Each row of a before or after table is a point. The points were changed in one or more steps. Then noise was added and the rows were shuffled. The steps act on columns, c1 being the first. Write out the steps. A step turns or swaps two columns, mirrors them in a line or flattens them onto one, adds a multiple of one to another, or multiplies or shifts one. Angles are multiples of 10 degrees, from the lower column toward the higher: turns from -170 to 170, lines from 10 to 170 but not 90. Use the fewest steps. Two steps may share a column if one is a turn and the other turns, adds or multiplies; they go together, in the order done. Otherwise the lowest column goes first.
In the rows, 128 means zero.

Before (10 x 2):
[[124 109]
 [121 205]
 [133  87]
 [130 113]
 [111 125]
 [114  86]
 [141 103]
 [150 103]
 [124  90]
 [141 105]]
After (10 x 2):
[[138  95]
 [112 137]
 [148  86]
 [141  93]
 [130 114]
 [125  93]
 [125 114]
 [121 213]
 [130  83]
 [116  93]]
Steps: add -0.7 times c1 to c2

Before (14 x 4):
[[132 191  92 152]
 [116 175 124 124]
 [153 121 190 104]
 [106 107 146 158]
 [180  92 133 184]
 [104 161 114  94]
 [130 149 125 186]
 [156 103 160 128]
 [104 121 145 115]
 [130 116 102 162]
 [ 97 149 121 120]
 [110 189  90  90]
 [144 161  83 146]
 [142 124 124 168]]
After (14 x 4):
[[159 105 149  96]
 [158  98 175  88]
 [164  84 146 127]
 [181 149 146 162]
 [200 105  85 105]
 [179 110 137 188]
 [156 125 117 114]
 [196 136 127 172]
 [233 163 113 181]
 [190 122 166 149]
 [156 140 114 157]
 [207 132  97 130]
 [146 112 140 121]
 [185  89 171 150]]
Steps: shift c1 by 50; turn c2 and c3 by 150 degrees; multiply c3 by 0.7

Before (10 x 8):
[[100 146 164 162 142 130 106 161]
 [135 153 135 151 112 140 145 144]
 [121 135 129 161  89  76 119  92]
 [ 93 110 123 167  87 147 121 159]
 [111 128 128  91  93 141 121  81]
 [145 148 133 123 191 138 103 150]
 [143  96 166  91  98 115  94 163]
 [120 108 136 156  86 148  94 159]
 [132 145 103 156 170  76 202 151]
 [126  97 162 159 120 153 117 150]]
After (10 x 8):
[[133 160 139 134 119 134 144 146]
 [124 111 121  95  86 160 120  90]
 [116 136 110 171  84 135 122 164]
 [141 115 150 170 118 142 119 156]
 [132 144 140 117 178 132 107 154]
 [139 161 142 147 134 118 110 160]
 [147  79 169 106  80 106  95 154]
 [129 128 130 167  70 138  93 163]
 [129 152 124 153  85  94 117  75]
 [118 157 116 144 207  71 200 132]]
Steps: flatten c1 and c3 onto the line at 60 degrees; turn c2 and c4 by -30 degrees; add 0.5 times c7 to c5; turn c6 and c8 by 20 degrees

Before (8 x 11):
[[121 145 120 145 149 135 112  85 144 122 125]
 [132 138  99 127 147 160 132 105 124 135 112]
 [123 109 133 110 124  91  87  81 124 138 153]
 [108 121 139 104 165 137 106 112 112 129 149]
 [159 134 125 178 107 127 120 120  90  88 139]
 [112 142 122 136 152 141 147  86 130 126 188]
 [153 125 137  90 108 152 119 108 146 141 141]
 [100 107  99 114 114 115 135  95 133  96 132]]
After (8 x 11):
[[162  30 100 112 122 136 123 123 136  98 134]
 [118  89 134 141 127 173 159 119 144 142 139]
 [127  70 122 145 118 122  93  90 129 128 191]
 [117 103  97 157 132 138 112 103 124 133 110]
 [127  90 141 128 166 154  97 120 114 128 149]
 [135   6 132  87 167 130 145 114 123 138 154]
 [123  73 117 138 151 118 114  86 146 123 124]
 [112 123 125 145 124  86 164 115  93  89 138]]
Steps: turn c1 and c5 by 150 degrees; turn c5 and c7 by 110 degrees; turn c2 and c8 by -50 degrees; multiply c2 by 2.5; turn c4 and c6 by -70 degrees

Before (8 x 14):
[[129  91 144 156 172 180 167 146 114 149  93 110 169 127]
 [123 160 110 121 142 173 118 112 189  86 124  68 168  75]
 [153 102  97 130 127 118 158 103 128 157  85 134 121  82]
 [127 118 161 120 138 108 163 107 124 125 105  70 158  81]
 [107 126 134 160 141 124 152 115 158 102  95  90 114 125]
 [125 164 109 125 122 163 115 167 118 166 153 135 110 140]
 [151 150 166 103 160 121 114 103 133 129 137  87 126 150]
 [152  91  99 140  94 108 186 166 135 108 144 143 134 142]]
After (8 x 14):
[[151 106 146 126  88 121 155 116 139 131 156 141 160  83]
 [125 120  88 116  95 108 164 155 135 124 115 107 115  77]
 [126 159 113 117 104 174 117 151 204 186  96 102 109  86]
 [154 146 108 103  95 123 111 137 138  97  53 118 113 144]
 [126 164 156 130 154 164 111 146 121 114 125 110 165 138]
 [103 121 135 156  77 121 150 146 157 139 120 113  93 121]
 [129  87  83 153  44 179 172 149 115 125  54 104 155 122]
 [144  93 147 136 181 105 180 129 129 159 196 119 125 149]]
Steps: turn c3 and c13 by 130 degrees; turn c10 and c13 by 120 degrees; multiply c5 by 2.5; turn c5 and c11 by -120 degrees; flatten c8 and c12 onto the line at 130 degrees; turn c9 and c14 by 10 degrees

Before (12 x 24):
[[132 126 148 158 231 110 153 122 123  90 143 123 113 138  90 106 119  91
  109 129 165 133 143 128]
 [154 137 143 130 125  97 155 158  90  93 129 102 138 108 123 110 171 123
  198  74  98  88 148 138]
 [ 98 121  77 129  92 116  93  80 141 138 110 130 150 124 148  97 163 147
  106 126 165  83 132 144]
 [ 99 153 138  79 114  99 110  86 130 133 106 125 118 130 170 174 130 107
  116 158 104 125 130 138]
 [117 136 111 127 106 107 107 112  87 143 113 132 114 153 152  74 125  83
  138  96 166 145  84 112]
 [ 75 158 194 135 138 115 114  85  70 149  83 146 121 190 130 171 129 165
  187  93  91 103 120  83]
 [142 132 106 178 154  92  86 101 160  78 151 159 124 180  97 110  82 110
  132 151 131  84 131 105]
 [ 90 142 159 170 140 117 136 104  86 173 122 138 108 137  83  89  93 112
  174 110 157  94 157 118]
 [120 110 150 147 129 127 130  90 112 145 117 172 136 126 128 132 144  62
  115 175  96 118 103 132]
 [143  88 105 107 134 143  84  99  93 100  96 171 113 128 142 158 142 135
  139 142 155 114 164  94]
 [119 144 182 126 207 179  77 137 117 170 127 104 100 121 126 129 126 143
  134 121 118  82 147 142]
 [159 142 129  97 125  96 122 120  78  75 127  66 132 139 111 136 108 159
  134 127 107 115 111  67]]
After (12 x 24):
[[119 135 180 179 207 117  76 171 117 134 113 106  99 119 142 128 126 141
  138 120 123  81 150 132]
 [119 122 149 128 131 146 131 143 116  90 127 172 135 123 138 130 146  62
  131 175 124 119 104 141]
 [146 115  98 139 136 101  83  99  94  99 166 172 110 127 132 155 140 133
  124 140 130 113 162 153]
 [119 130 103 106 106 132 105 145  85 111 147 131 115 154 146  74 124  84
  119  97 132 143  83 137]
 [136 127 158 118 231 159 154  91 125 123 124 125 110 137  98 108 120  91
   95 127 146 132 145 114]
 [ 75 139 189 117 137 138 116 148  71  86 182 145 122 190 154 169 130 166
  188  94  94 104 122 164]
 [ 91 133 174 121 140 171 137 174  87 104 139 140 108 138  99  89  92 112
  152 110 114  95 157 132]
 [143 127 117  99 152 183  82  77 162 102 146 161 124 179  93 110  82 111
  129 152 126  85 130  99]
 [ 99 139 121  93 115  83 109 131 129  87 125 125 117 132 171 173 128 107
  129 158 129 125 130 152]
 [152 131 144  95 125 136 160  93  91 158 117 106 140 105 127 110 171 123
  191  75  88  90 151 129]
 [ 99 124  74 116  93 135  93 138 141  81 115 133 151 125 128  99 162 147
   96 125 146  83 132 150]
 [157 133 132  94 126 102 122  73  77 121 186  66 132 136 114 137 107 160
  142 128 121 114 110 119]]
Steps: multiply c2 by 0.4; turn c3 and c15 by 20 degrees; mirror c4 and c6 in the line at 40 degrees; swap c8 and c10; mirror c11 and c24 in the line at 130 degrees; flatten c19 and c21 onto the line at 150 degrees
